Each wall is flat, endless, passes through zero and stands at right angles to its row. A trip goes straight from one point to another. Which walls does it cross, in order?

Walls:
(1): -2.1 1.7
(2): 2.2 -1.5
(3): -3.3 -2.1
(4): 2.1 2.1
(5): 0.9 0.7
(6): 2.4 3.1
(7): -0.2 -0.8
(8): -1.2 -4.6
Trips:
-2.8 -3.7 to -4.4 1.0 => 1
1.9 -2.1 to 6.6 -2.8 => 4, 6

Walls:
(1): 1.8 -2.4 2.6 1.6 -0.9 1.7 -1.5 -1.6
(2): 0.6 3.7 1.7 -0.2 -2.1 -2.2 -0.8 1.3
(3): -3.6 2.3 -0.7 -2.6 4.4 -3.6 -1.3 2.8
(4): 0.9 4.3 -1.6 1.9 4.8 -4.7 0.3 0.7
Trips:
0.8 -1.5 -2.7 -2.7 -2.7 0.0 -1.8 0.3 to -1.9 -2.9 -0.6 8.6 1.0 -1.7 1.3 1.9 => 1, 4
-1.4 -2.9 1.2 0.8 -0.7 -0.1 3.0 -4.2 to -2.9 0.6 -3.0 -2.4 -2.7 -2.0 1.5 -0.8 => 1, 3, 2
-1.8 -0.3 3.0 0.3 -1.9 -0.1 -1.2 -0.6 to 3.5 6.4 4.8 2.5 1.1 -2.8 1.0 1.1 => 4, 3, 1
-0.1 2.3 3.1 -2.5 -4.9 -3.4 -1.4 -1.9 to 4.3 7.8 -0.2 2.1 -1.5 1.0 -6.3 -2.7 => 4
3.5 -0.8 -1.3 -1.7 1.6 0.4 0.6 -0.8 to 1.3 1.5 2.6 -1.9 -4.8 -4.7 -1.3 -6.8 => 2, 4
0.9 -3.0 -2.1 -0.7 2.0 -5.7 3.0 -0.5 to -1.5 -7.8 -1.5 -3.0 3.9 -1.3 1.3 2.8 => 4

Walls:
(1): 0.8 -2.0 0.9 -1.4 2.2 0.4 1.5 -0.7 0.8 -0.5 0.2 -3.6 0.8 -2.4
(2): 2.0 1.5 -2.8 -1.5 -2.1 -0.5 4.2 0.8 -1.1 -1.2 0.8 2.2 4.7 2.7
(3): 0.2 -0.1 -0.1 2.8 -4.6 2.7 3.3 1.9 1.3 0.9 0.4 -2.9 1.7 0.5
(4): -2.0 -2.3 0.0 0.8 -3.7 -2.0 -2.3 -1.9 -6.8 -1.6 -0.7 1.9 3.4 2.9
(5): -1.2 0.9 -1.5 2.3 4.4 1.6 1.0 -2.2 1.1 0.1 3.8 -2.0 4.7 5.4
(6): 2.0 -1.5 3.1 -1.9 1.6 4.8 -4.6 1.9 -1.6 3.8 0.7 1.9 -0.1 -1.3
(7): -0.4 -0.9 0.5 -1.5 -3.7 2.0 -0.2 -3.7 -5.5 1.9 4.4 -0.2 -2.3 1.6
Trips:
0.6 -2.6 0.6 1.3 0.0 3.5 -0.5 0.4 7.2 -4.2 1.6 0.4 3.9 -0.5 to -4.3 3.4 -0.6 3.0 -0.3 -5.7 -1.6 -1.1 1.9 -1.9 0.5 5.4 2.7 -3.8 => 1, 3, 4, 5
5.5 -0.4 1.5 2.7 3.5 2.9 1.1 0.8 5.5 -0.3 -0.2 -4.2 -3.9 1.4 to 3.1 -1.3 3.8 -1.3 -2.5 2.2 0.3 -0.2 6.4 -4.7 -2.5 -2.3 -1.6 -3.3 => 5, 6
-2.6 3.4 -1.1 -3.1 1.6 2.4 2.1 -0.1 -2.9 -5.1 1.9 1.8 1.8 -0.1 to 0.3 -1.5 -0.4 -2.5 2.9 0.0 7.8 -2.8 0.5 -5.6 2.0 -4.5 1.9 -0.9 => 1, 4, 3, 7
1.0 -1.6 -1.1 -3.8 4.3 1.0 1.6 1.8 1.0 -0.9 0.1 0.4 2.4 2.0 to -1.1 0.2 -0.5 -1.0 0.8 1.6 5.2 -0.7 3.0 1.3 -2.6 4.1 3.0 -2.7 => 6, 3, 5
0.2 4.2 4.1 -1.4 -0.7 1.2 3.3 -2.3 1.2 2.1 -0.2 -3.2 -4.2 -0.5 to -3.5 3.5 -0.2 0.2 -0.5 -2.0 1.3 -2.5 -1.2 3.8 -0.3 0.0 -1.9 0.7 => 1, 3, 5, 4
-2.7 0.8 2.1 -3.2 0.3 -3.6 0.9 1.8 -3.3 -2.2 -1.7 0.0 -2.0 3.9 to 2.9 1.5 2.0 2.6 0.9 -0.2 -2.9 -1.8 -5.3 -0.6 -0.1 2.7 -1.3 -2.0 => 2, 6
-1.3 0.7 -2.0 2.2 5.5 0.8 -0.1 -1.0 1.1 -0.5 4.4 -0.1 -0.2 1.5 to -1.0 -2.3 -3.6 5.7 -0.5 2.7 -4.8 2.9 0.3 0.5 -1.7 0.4 2.7 -3.1 => 6, 1, 3, 4, 5

Walls:
(1): 2.9 -2.7 -3.0 -2.8 -1.0 -4.5 -2.3 -0.2 0.0 3.6 2.2 0.4 0.2 -3.4 -1.4 0.8 2.1 0.3 -3.1 0.3 2.7 3.7 1.8 2.6 -1.8 -3.1 0.4 -0.2 2.7 0.7 -0.1 3.2
(2): -0.8 -0.4 -3.7 2.3 0.3 2.0 -2.3 -3.3 3.9 -0.9 0.9 -1.2 -3.7 2.6 1.8 2.5 3.6 6.2 -3.4 -0.5 5.5 2.2 2.0 0.3 6.1 0.9 0.7 2.3 -4.7 -1.9 -2.1 1.8
(3): -5.4 -0.5 0.4 -7.0 0.0 0.7 2.1 2.1 0.3 -1.1 0.9 0.3 -0.2 2.3 -3.2 -1.0 0.0 3.2 -2.3 -0.8 -1.2 -1.1 -1.6 1.9 1.8 -3.6 -1.4 -3.6 -0.5 0.0 -3.3 0.3
(4): 1.7 -1.3 -5.0 -2.7 -1.7 -1.8 -0.2 3.4 0.1 3.3 2.9 -2.7 3.6 1.5 -0.5 1.3 -1.1 8.0 -2.8 -3.6 -5.2 -4.2 -2.9 -0.7 0.0 -0.7 0.7 -0.7 2.6 -3.1 1.8 0.8
(5): -0.9 2.2 -2.5 5.4 -0.9 -0.5 -7.1 1.8 0.4 5.2 1.6 -2.2 0.1 1.5 1.8 0.1 3.1 -3.4 2.7 -3.8 -2.3 3.2 -1.6 -4.3 -0.7 -0.2 -0.9 1.2 -0.4 -0.9 -3.1 -1.4
(6): 0.0 -4.7 -3.0 1.0 -0.2 -2.5 1.9 -2.9 1.2 0.9 -1.9 0.4 2.1 2.9 4.3 1.1 -0.6 -0.7 -1.3 -1.4 -2.6 -1.1 -0.7 -0.6 2.8 4.9 2.3 4.6 1.4 -2.8 2.1 4.0
(7): 1.5 -1.6 -4.3 -1.4 -1.4 -3.0 1.3 -3.8 -1.4 -1.0 -0.6 -1.3 1.4 -1.3 -1.7 -1.8 -1.4 -1.5 2.9 -1.5 -0.8 3.0 1.6 -0.1 0.4 -3.5 0.0 0.7 -2.4 -1.3 -4.0 3.8
Trips:
-2.4 -0.1 3.4 0.5 4.6 -5.7 0.5 2.7 -2.0 0.2 -3.1 1.4 -6.2 -0.3 2.5 0.6 0.7 4.1 0.8 2.8 2.5 -2.8 3.3 -0.4 -0.5 1.9 -0.1 0.1 -0.5 -2.4 1.1 1.7 to 4.3 0.4 -1.4 0.4 3.3 0.8 -6.6 0.6 1.4 3.0 -3.3 6.4 -2.8 2.4 0.4 -1.7 -2.0 2.2 -3.0 -1.4 -1.6 -5.7 6.4 2.8 -0.6 -5.2 -0.1 -1.4 2.1 6.8 -0.8 1.0 => 1, 6, 3, 4
0.2 -2.5 -0.3 1.6 -3.4 -0.2 0.9 -0.7 1.5 -3.8 2.4 -3.4 0.4 -0.8 3.6 3.1 -2.3 -4.7 -0.2 1.8 -0.7 -1.7 1.5 -5.1 -0.1 -2.4 -5.6 3.7 5.4 4.4 -0.1 -1.9 to 2.8 4.4 2.4 2.2 -1.9 0.7 -2.3 -2.9 -3.8 -1.9 -1.4 0.5 -2.4 3.1 -1.9 5.9 0.2 -0.9 -0.6 4.9 -0.8 -1.7 -1.4 1.7 -0.4 0.6 -5.6 -3.3 -4.3 1.4 0.0 -2.5 => 6, 5, 2
2.1 -2.2 3.4 -0.2 1.2 -0.1 -3.0 -3.3 -7.6 2.2 0.3 -1.2 -3.0 3.7 0.0 -3.7 0.2 -4.0 -1.7 3.2 0.8 0.6 0.7 -4.7 -0.9 -0.3 1.5 -2.4 -0.3 2.3 -2.7 4.0 to 0.4 1.1 2.4 -0.8 -2.2 0.5 -1.8 -5.6 -0.7 -3.2 -0.5 1.4 1.3 -1.2 -2.5 -1.4 -1.7 1.9 -1.8 0.5 -1.9 3.2 -3.8 -2.0 1.6 -1.7 -3.1 3.8 0.5 4.0 5.1 0.2 => 5, 1

Walls:
(1): 3.5 2.0 0.0 2.5 1.3 -1.9 4.5 -0.5 -0.4 -1.5 -0.1 -2.4 -1.0 3.1 4.5 2.5 -1.5 -2.5 0.5 1.3 1.5 0.8 -2.8 2.2 -6.7 -2.3 2.9 -2.9 2.4 -0.9 0.7 4.3 -0.3 1.3 2.8 -1.8 0.5 -2.4 6.1 4.2 5.8 -1.6 -0.4 -6.0 3.9 0.1 3.2 1.7
(2): 0.2 -6.6 1.7 0.5 -1.8 0.8 4.9 0.3 0.1 -0.1 -0.4 1.5 4.6 -0.4 -2.6 -1.6 -2.3 2.3 2.0 1.3 1.4 -4.5 0.0 1.6 2.1 2.1 5.9 1.3 1.5 -0.6 4.6 0.8 -3.0 -2.1 -2.4 -2.2 0.0 1.6 2.5 -1.5 0.1 1.5 -2.0 0.7 -2.8 -1.9 1.5 1.8
(3): -3.5 -1.5 -1.2 -3.4 -2.8 2.7 6.0 -1.8 -0.3 1.7 -0.4 -1.8 -2.6 0.3 -1.7 1.0 1.1 -0.9 0.4 0.3 1.4 -2.4 2.4 1.0 2.0 -1.4 4.1 2.1 -0.7 0.6 0.9 -1.5 -1.0 -3.4 -2.5 -1.3 1.3 0.7 0.3 1.8 0.2 0.8 -3.5 -2.3 0.2 -0.4 -1.6 3.4
(4): 3.3 0.3 5.4 -0.4 1.8 -2.6 -0.2 0.8 -0.4 0.6 0.9 0.7 -3.9 -3.4 0.0 -0.6 3.0 3.3 -3.6 0.8 -1.8 2.5 -0.5 1.1 5.4 3.6 4.8 -3.0 0.6 -3.3 -0.3 2.2 -4.1 -1.4 1.1 -0.3 1.2 1.1 2.2 6.7 -5.0 1.4 0.5 -3.0 0.1 0.9 -0.6 3.0
(5): 3.3 1.0 -3.8 6.8 2.7 2.5 -0.6 -1.7 0.5 -0.7 1.5 1.2 -3.0 -3.8 0.8 0.7 0.8 -3.0 -3.3 3.8 -0.2 -2.9 0.2 2.7 -2.6 -3.4 -1.3 2.3 -3.1 -1.2 1.4 0.7 -0.7 -0.1 -2.5 2.8 0.9 -0.8 -5.7 -0.4 1.8 1.5 -3.5 2.2 -3.8 -2.7 3.2 0.6
(6): -3.8 -2.8 -1.7 0.5 2.2 -1.2 -0.9 0.0 -2.6 -3.2 1.7 -0.4 3.7 1.4 3.5 0.4 -0.2 -2.1 1.8 2.8 -2.3 -0.6 1.4 0.5 4.5 -0.7 -1.4 3.7 -0.9 -0.3 -0.8 -2.6 0.1 -0.9 -1.7 -4.3 1.6 -5.4 0.7 -2.4 -0.2 2.6 -2.4 2.5 2.8 0.0 -3.8 0.0
(7): 1.0 -1.8 -0.7 -2.5 4.7 -2.5 -0.7 4.8 -0.2 -3.0 4.4 -3.9 -3.6 1.0 -0.2 -2.9 3.3 -3.3 2.5 2.9 -0.1 0.8 -3.2 1.4 5.1 -3.5 0.4 -3.3 1.1 -0.3 -3.9 4.8 1.6 1.4 1.1 -2.9 -2.3 -0.3 5.3 4.4 1.4 -6.5 1.6 -0.5 -2.0 0.8 1.7 2.5
(8): -1.1 -6.0 -9.9 -4.5 3.1 5.5 0.0 -3.2 -0.1 3.4 0.2 -1.7 1.7 -0.1 -4.1 -1.2 -0.4 -4.3 -2.2 -2.0 -1.8 -1.4 1.3 -0.6 0.2 -4.4 1.3 -3.0 -0.1 -0.3 -3.2 -1.6 -0.5 -3.6 -1.5 -3.0 -3.8 1.9 -2.1 -2.1 2.9 -0.3 0.2 -0.7 2.4 2.6 -1.4 4.2
Trips:
1.6 1.1 2.3 0.5 -0.9 -1.4 -0.8 -1.2 -2.4 -1.0 -2.1 0.3 -1.9 1.6 0.7 2.3 -0.8 0.3 -4.0 4.0 4.2 0.0 -0.1 -0.5 1.3 2.8 -1.1 -1.8 0.5 1.8 1.7 1.1 2.1 -1.4 3.0 -4.9 1.3 1.1 -2.2 -3.4 3.6 -5.9 -0.5 4.6 -1.1 -0.5 -1.0 0.8 to 0.8 4.3 -3.6 -1.0 2.9 -0.5 -3.5 0.6 0.7 -4.0 -1.4 -1.0 -3.4 -1.0 0.8 -4.5 -1.0 -4.0 -1.0 4.6 2.2 -0.5 0.7 0.9 -2.8 -0.6 1.2 -0.3 4.2 -0.5 1.3 -1.3 -2.0 1.3 1.0 0.5 0.8 -1.8 0.5 2.4 1.9 0.7 2.6 3.9 -3.1 -1.7 3.9 -0.8 => none
2.6 -2.8 -0.7 1.9 4.6 1.9 -4.5 -1.2 -2.8 1.4 -1.6 -1.5 -1.3 -1.4 1.2 -4.3 1.0 0.9 4.1 -4.6 3.0 -5.8 2.3 -1.6 3.4 -3.4 -1.9 -0.8 -5.2 -1.6 2.2 -0.6 1.6 -1.5 -0.3 -1.0 1.7 1.9 -1.9 0.1 -1.7 1.1 0.2 4.3 -3.0 -0.2 2.9 -1.1 to 0.6 -1.0 2.6 -0.5 -2.6 1.7 -3.3 -1.1 3.8 -3.7 -0.4 3.2 1.5 1.1 1.1 -4.1 -1.4 0.4 4.3 -0.7 -1.7 2.1 -4.4 -2.7 0.0 -1.7 3.9 0.1 -1.8 -1.6 3.8 -1.5 -6.0 1.6 8.8 -3.1 3.4 3.4 1.9 0.9 1.0 -3.7 1.6 0.9 -1.7 5.2 -1.6 2.9 => 6, 4, 5, 8, 1
-2.7 -1.5 0.9 -0.3 -0.8 3.5 0.7 0.5 1.2 1.3 3.2 -1.1 -2.3 1.7 -0.4 1.2 5.4 -4.5 -1.5 -0.3 0.1 -0.4 -3.4 -2.6 -4.0 -1.7 -3.4 1.4 -2.2 2.7 1.3 -0.3 1.6 -4.2 0.1 4.2 -0.2 -3.0 1.6 -1.2 3.6 -4.6 2.4 0.7 1.0 -4.6 -0.6 1.8 to 3.5 -0.6 2.1 1.8 -0.3 1.5 0.5 0.1 3.6 -1.8 8.4 1.8 0.8 1.7 1.4 -2.8 2.3 2.1 -3.0 1.9 2.1 -3.9 -1.6 2.9 1.9 -1.9 0.3 -0.5 -0.6 5.9 3.4 1.0 -0.6 8.9 -0.4 -4.5 1.5 -5.7 4.1 -2.2 -2.5 -6.9 -1.4 4.2 -1.0 0.4 -0.2 -1.1 => 6, 8, 3, 2
-2.9 -0.6 -4.5 0.1 -2.2 -2.5 0.5 5.0 1.3 0.4 0.0 -0.8 2.1 -2.0 3.3 1.5 -0.3 -6.3 3.0 -4.3 0.1 4.0 -6.8 -0.7 5.5 1.0 -2.8 -0.5 2.0 4.6 -0.9 1.9 -0.8 0.7 2.5 1.3 1.3 1.4 -0.6 2.7 3.0 -4.1 -1.2 3.5 1.4 -4.5 0.8 -6.2 to 5.5 0.2 -4.4 2.0 -1.7 3.5 1.6 -1.2 2.5 4.5 0.5 -4.3 4.0 5.6 -2.2 2.1 -2.9 -0.7 1.5 1.6 1.5 -0.3 -2.4 5.0 0.4 2.8 1.9 -5.3 0.1 -1.8 4.1 0.9 0.6 0.3 3.9 -2.4 3.1 0.5 0.9 2.8 1.0 -4.5 -0.5 0.1 -1.8 0.3 -1.1 0.7 => 6, 8, 2, 3

Walls:
(1): -0.7 -2.1 3.1 -0.2 0.9 -3.8 0.1 5.5 -3.5 -0.5 0.2 -3.1 1.9 -2.2 3.5 2.8 0.2 -3.4 -1.1 1.4 0.9 3.0 0.2 0.9 3.1 2.2 2.8 1.1 -3.6 -1.6 0.2 -2.0 -3.5 1.9 2.4 -0.1 0.9 -0.3 0.6 -1.5 -0.3 -2.9 2.5 -2.7 1.4 -1.4 3.6 1.8
(2): 3.6 -5.0 -0.1 -1.5 3.1 3.0 -2.4 -2.9 -0.7 0.0 1.8 -3.4 1.6 -1.6 1.7 0.1 1.7 2.5 -2.8 -0.1 2.0 -0.8 -2.1 -0.7 2.2 -1.9 -5.4 1.2 0.7 0.3 4.3 -2.2 7.5 2.4 3.0 -2.5 1.0 -0.5 1.5 1.2 0.3 -2.1 -6.8 -3.8 -4.8 -1.2 4.8 -1.4
(3): -2.5 -0.3 7.6 1.8 0.6 1.1 4.6 1.9 -2.4 -3.4 -3.0 3.5 1.8 0.5 0.1 -4.2 -3.2 3.9 -0.7 -1.6 0.9 -5.0 2.4 -2.0 3.3 -1.6 -3.6 5.0 -3.2 0.8 -1.8 -0.7 0.4 -2.2 4.8 -0.8 -3.6 2.8 0.4 3.6 -2.1 0.0 -0.8 2.0 -3.4 -6.0 4.5 1.5
(4): -1.1 -8.3 2.3 1.1 1.7 2.1 3.0 -0.1 -0.8 3.6 -1.1 1.0 -2.4 1.3 1.7 5.1 0.6 -0.3 1.4 -0.6 1.3 4.5 -3.2 -0.9 1.9 -1.0 0.4 4.2 1.1 -2.1 3.4 -2.2 1.6 -5.0 -0.3 -4.7 -1.2 6.9 -0.3 1.0 -1.8 2.9 0.3 4.6 1.1 1.4 0.9 3.3
(5): 3.3 -2.4 1.3 3.1 -4.5 -1.2 -2.8 -4.6 0.9 0.4 -0.3 -2.7 -3.3 2.7 -0.2 -0.6 -1.5 -2.9 0.0 0.0 -4.5 3.6 4.0 4.2 0.6 0.5 -3.3 5.7 1.9 2.8 4.3 1.3 -5.8 0.0 1.9 0.9 4.1 4.0 5.1 -4.5 1.6 -1.4 1.1 -2.2 1.8 3.1 5.8 1.7
(6): -1.8 1.4 1.8 2.5 5.5 0.8 -2.8 -2.6 -2.4 -3.4 2.9 -2.8 -1.5 4.6 -0.1 3.1 -0.8 2.9 -5.8 1.0 2.5 -0.9 -2.9 2.8 2.0 0.8 2.9 -1.5 -0.6 2.9 3.1 -1.0 1.7 -4.6 -1.7 -1.2 4.9 -0.7 -1.7 -2.8 2.5 0.9 4.0 -1.3 3.7 -0.4 -1.7 4.5
(7): 2.1 -0.9 -1.5 2.2 2.4 1.0 0.5 -5.7 -1.1 -1.5 -0.8 -4.4 2.1 -3.9 -0.7 -1.0 -1.9 -0.4 -2.5 2.9 -0.1 2.5 -3.4 2.2 5.7 3.7 -0.1 0.4 1.6 -2.0 2.9 1.3 -0.1 2.9 -1.4 2.7 -0.6 1.2 3.0 0.9 -8.4 -0.4 1.8 3.3 -2.1 -0.1 -3.7 -0.1
(8): -3.1 -0.4 -0.6 2.7 -3.4 3.6 1.6 -1.1 -2.2 -1.8 -4.6 -0.6 -1.0 2.8 3.1 -2.4 -0.3 -0.2 -0.4 0.1 0.8 2.4 1.8 -1.6 1.5 -2.4 -0.6 -0.2 0.3 3.9 -0.6 3.4 -0.4 0.1 -1.5 2.8 -6.7 -1.9 0.3 -3.6 4.7 2.1 0.4 -0.3 1.0 -0.5 -4.5 -2.6
Trips:
-0.2 -3.6 -5.9 -4.4 1.2 4.0 -1.5 -1.4 -4.0 -1.7 -1.5 -0.4 -4.2 -2.4 -0.9 -3.6 -1.8 -0.3 -0.6 2.3 1.0 5.8 -2.4 -0.8 -0.1 -1.6 0.2 1.9 -0.6 -0.9 -0.3 -3.3 -0.3 -1.5 -1.0 -2.9 1.6 4.8 -0.3 4.5 0.6 -2.1 0.3 5.0 -1.3 3.3 1.7 -1.8 to -2.5 -0.2 0.7 3.4 -2.9 -2.2 0.3 0.5 0.4 -1.0 -0.1 -1.7 -6.2 2.1 2.2 -2.1 0.8 -2.2 1.6 0.7 1.1 2.3 2.8 4.0 -3.1 -0.4 -1.2 1.5 0.9 -3.4 0.1 -0.2 -0.2 -0.2 -1.5 -2.3 -1.2 1.7 1.3 -0.5 1.5 1.2 -1.4 4.2 -3.2 3.5 1.4 1.0 => 8, 2, 7
-1.0 -3.7 2.8 -0.5 4.6 2.8 -0.8 5.0 -1.0 -2.2 4.8 -4.2 1.7 -3.1 -3.0 3.9 -2.4 -1.3 -1.4 2.3 -0.7 2.0 2.1 -0.7 -0.5 0.9 -2.0 1.4 -0.1 0.2 1.5 0.0 -5.5 5.9 0.6 3.3 2.7 -0.4 -0.9 -2.5 4.7 -1.0 5.1 3.8 1.9 6.3 1.2 0.2 to 1.3 -0.1 2.6 1.0 3.1 -4.1 -0.2 -0.4 -2.0 4.6 -2.7 2.2 1.9 4.0 6.1 3.2 -1.7 2.2 -0.7 -1.0 -1.7 -2.2 2.2 -4.8 -3.6 -3.9 -4.5 2.5 -4.6 -1.0 -0.2 -1.3 -3.7 -0.2 1.9 0.7 0.2 -1.4 5.4 1.6 1.5 -2.4 -0.9 2.8 -1.1 -2.2 -3.5 -0.5 => 7, 3, 6, 8, 2

Walls:
(1): -1.4 -2.6 2.4 -2.8 -0.4 -6.4 -1.5 0.3 -0.9 2.7 -0.8 -1.1 -0.4 -2.4 -0.5 -1.2 -3.9 -3.1 -0.1 2.9 -0.2 3.1 -2.3 -1.0 -0.9 -4.3 0.6 3.9 -0.5 3.9 -2.9 1.1 1.7 1.6 -5.7 4.9 0.8 2.6 -2.9 -2.6 -1.2 2.1 2.0 -0.3 -1.4 3.6 0.3 0.7
(2): 3.4 -2.2 -7.8 -1.1 1.7 -2.1 2.8 2.5 0.0 -3.9 0.4 1.9 -4.5 -4.9 -6.0 1.1 1.2 0.3 2.5 0.0 1.0 3.9 -1.2 -2.0 -3.3 -1.1 3.8 4.1 2.6 -0.4 3.4 3.3 6.8 1.3 1.3 -0.8 -4.0 1.3 -0.8 -0.6 -2.4 -0.7 4.7 -1.4 -1.9 -0.3 1.7 0.3
(3): -2.0 4.4 -0.5 1.5 -4.3 -3.0 2.2 1.5 4.2 -1.0 -3.8 -0.4 3.0 0.4 -0.8 3.1 -3.0 3.8 0.4 -4.1 2.1 -1.1 -0.2 1.9 4.4 1.8 2.3 -1.9 -0.7 -0.9 -1.3 4.0 1.7 -4.9 1.1 2.0 -2.3 -1.6 0.9 -3.6 -1.6 -0.9 -2.4 1.7 1.7 2.9 -0.1 -0.5
(4): 0.9 -4.5 1.6 -2.2 2.4 -5.1 4.5 -1.5 -1.4 0.1 3.8 -3.2 3.2 0.5 -2.0 2.2 5.1 3.1 1.1 4.0 2.6 4.9 -3.0 -0.4 3.9 -3.9 -1.0 1.2 0.0 1.5 -2.5 0.1 -1.1 -2.9 -1.2 -1.8 3.8 -3.0 1.0 0.7 -2.8 -3.5 -1.5 -5.4 2.1 -2.6 -0.7 4.7
(5): 2.8 -3.1 -1.4 -1.2 1.9 -0.6 0.1 -0.9 -1.0 1.4 2.0 1.1 0.0 -1.5 1.2 2.6 0.1 -2.1 4.1 -5.8 0.1 -0.5 1.0 0.5 5.7 2.2 1.1 4.4 5.2 0.2 -1.7 -4.0 -1.5 1.2 -2.0 1.5 -0.7 1.5 -1.4 -0.9 -3.8 -1.0 -2.3 1.6 2.5 -2.0 0.1 2.9
(6): -1.9 2.3 -0.4 -1.9 1.4 -1.4 2.1 6.5 1.2 2.5 1.9 4.1 0.2 -7.8 -0.7 -3.6 -4.7 3.5 -1.2 -1.9 -1.7 1.7 1.0 -0.5 -3.4 -2.4 -0.1 0.8 -2.9 -2.3 2.6 -3.5 1.9 -3.3 -0.1 -1.8 0.7 -3.0 4.3 -1.2 1.7 0.3 -3.0 1.0 -3.0 2.1 2.1 -5.4
(7): -1.4 -5.1 -1.8 -0.7 -4.9 0.4 0.2 -2.4 -0.5 1.3 -1.5 -1.9 0.8 -1.8 5.5 -1.6 -2.4 1.0 -1.1 -6.8 -0.1 1.3 3.9 0.8 3.6 -2.0 1.0 1.5 -5.0 0.1 1.0 -6.0 5.9 2.0 -0.3 5.4 0.4 3.6 -0.8 1.2 -4.9 5.3 1.5 3.7 -0.9 4.7 -3.5 -4.3
(8): 0.1 0.7 -2.2 -1.4 -2.4 2.1 1.6 1.6 -1.1 5.6 -2.7 -2.1 3.5 -1.9 -2.1 0.1 -1.5 -1.3 0.7 0.4 -1.4 0.9 -0.5 -4.2 1.3 -5.8 0.4 0.8 -2.6 -1.9 2.2 -4.5 -3.6 -1.9 2.1 2.8 5.1 1.1 1.1 -0.8 1.6 -0.3 -0.8 -2.0 2.9 -0.1 1.2 6.3
Trips:
-2.7 -5.4 3.8 -1.0 -0.5 -1.8 0.3 -2.2 -1.0 0.3 -2.6 1.0 -1.6 -2.5 2.7 -1.2 -0.1 -0.8 -1.5 -0.1 -3.0 0.8 0.4 -1.8 0.1 1.6 -0.9 1.7 2.7 2.2 -0.1 -1.3 -0.2 -1.5 0.2 -1.7 -1.6 2.0 -1.2 -3.0 -4.8 -1.9 -2.3 1.2 0.2 3.0 -0.2 -0.5 to 3.5 -1.4 -5.7 -3.6 -1.1 1.3 -1.3 -0.2 2.2 0.2 1.5 -1.4 2.6 4.1 1.3 -1.7 -1.0 -1.2 -1.1 -0.2 1.0 2.3 -2.2 -0.8 -0.5 1.9 -2.4 2.3 -3.2 1.2 -1.8 1.9 3.0 -3.0 -4.5 0.0 0.1 6.7 2.8 -4.1 -2.9 1.7 3.6 -1.0 3.3 3.7 1.4 1.5 => 6, 2, 3, 8
0.6 -3.1 -1.2 0.8 4.2 -0.2 2.5 2.2 -2.1 -0.8 1.0 -2.9 5.8 2.3 -5.2 -2.1 1.6 -1.2 -2.1 -0.7 3.3 -2.4 -2.1 1.0 -1.9 -0.4 -4.6 4.0 -0.6 5.7 1.5 2.2 2.5 1.8 3.9 -2.9 3.1 0.0 -2.1 2.2 -3.7 -0.8 3.6 -1.8 -5.9 -2.1 -4.0 -3.1 to 1.7 1.7 1.5 0.8 2.4 3.6 2.5 1.0 3.2 -1.1 -0.7 1.9 -2.1 -0.6 1.0 -0.3 0.2 3.8 1.3 5.6 1.0 -0.1 -2.5 -1.8 -0.7 -0.3 1.7 2.2 -2.2 0.2 -2.9 1.3 3.1 -2.7 -1.7 -1.6 0.7 2.6 0.5 -4.0 0.8 1.9 -4.1 0.7 3.3 -1.7 5.7 2.8 => 6, 8, 3
-2.9 -2.8 1.5 -1.7 0.7 -2.7 4.1 -0.2 5.1 -0.8 -4.0 0.1 5.1 2.7 0.5 3.2 2.9 -0.6 -0.8 -1.6 -3.6 -1.8 0.7 2.8 -2.0 1.7 1.3 -2.5 0.5 0.2 4.5 0.1 -0.4 -2.3 -4.2 4.8 -0.9 -0.1 -1.5 -0.4 3.7 1.4 1.8 -0.3 -2.5 2.8 -2.4 0.6 to 0.7 -0.4 3.0 -1.3 2.8 -4.7 2.1 1.2 -0.3 1.3 -1.9 1.2 1.2 3.3 -3.7 -0.6 0.4 -2.3 -4.1 -0.5 3.2 -2.5 2.0 -1.8 2.7 -2.1 6.2 3.3 -1.0 1.0 1.7 -4.1 -3.7 0.1 -0.1 0.6 4.0 1.8 3.0 -3.1 -1.3 0.8 -3.2 -4.5 3.1 4.5 -1.7 0.8 => 8, 4, 5, 6
-1.0 4.4 -0.8 -0.6 -3.3 0.0 -1.1 1.3 1.5 -0.7 1.0 -1.0 -3.1 0.4 1.8 1.1 1.9 1.6 1.7 5.9 -1.9 0.1 1.9 -1.6 -5.0 6.3 -1.5 -1.3 2.9 -1.7 1.3 4.5 -2.6 -1.6 -2.2 0.4 0.0 -3.3 1.9 0.3 -2.4 2.4 5.0 2.6 -3.1 1.5 0.0 -3.7 to 1.1 0.5 -3.8 -1.5 0.3 -3.3 -4.2 5.5 -1.1 -0.4 1.0 -0.1 0.1 1.3 -2.9 4.0 2.7 2.3 -1.1 -4.1 -3.0 -0.8 3.0 -3.2 0.7 3.0 -0.8 0.3 0.6 -0.3 -1.0 1.1 2.2 -0.7 -3.8 -4.6 2.0 -3.8 -2.4 1.6 2.4 -3.4 -0.8 6.8 0.6 2.1 0.4 3.1 => 5
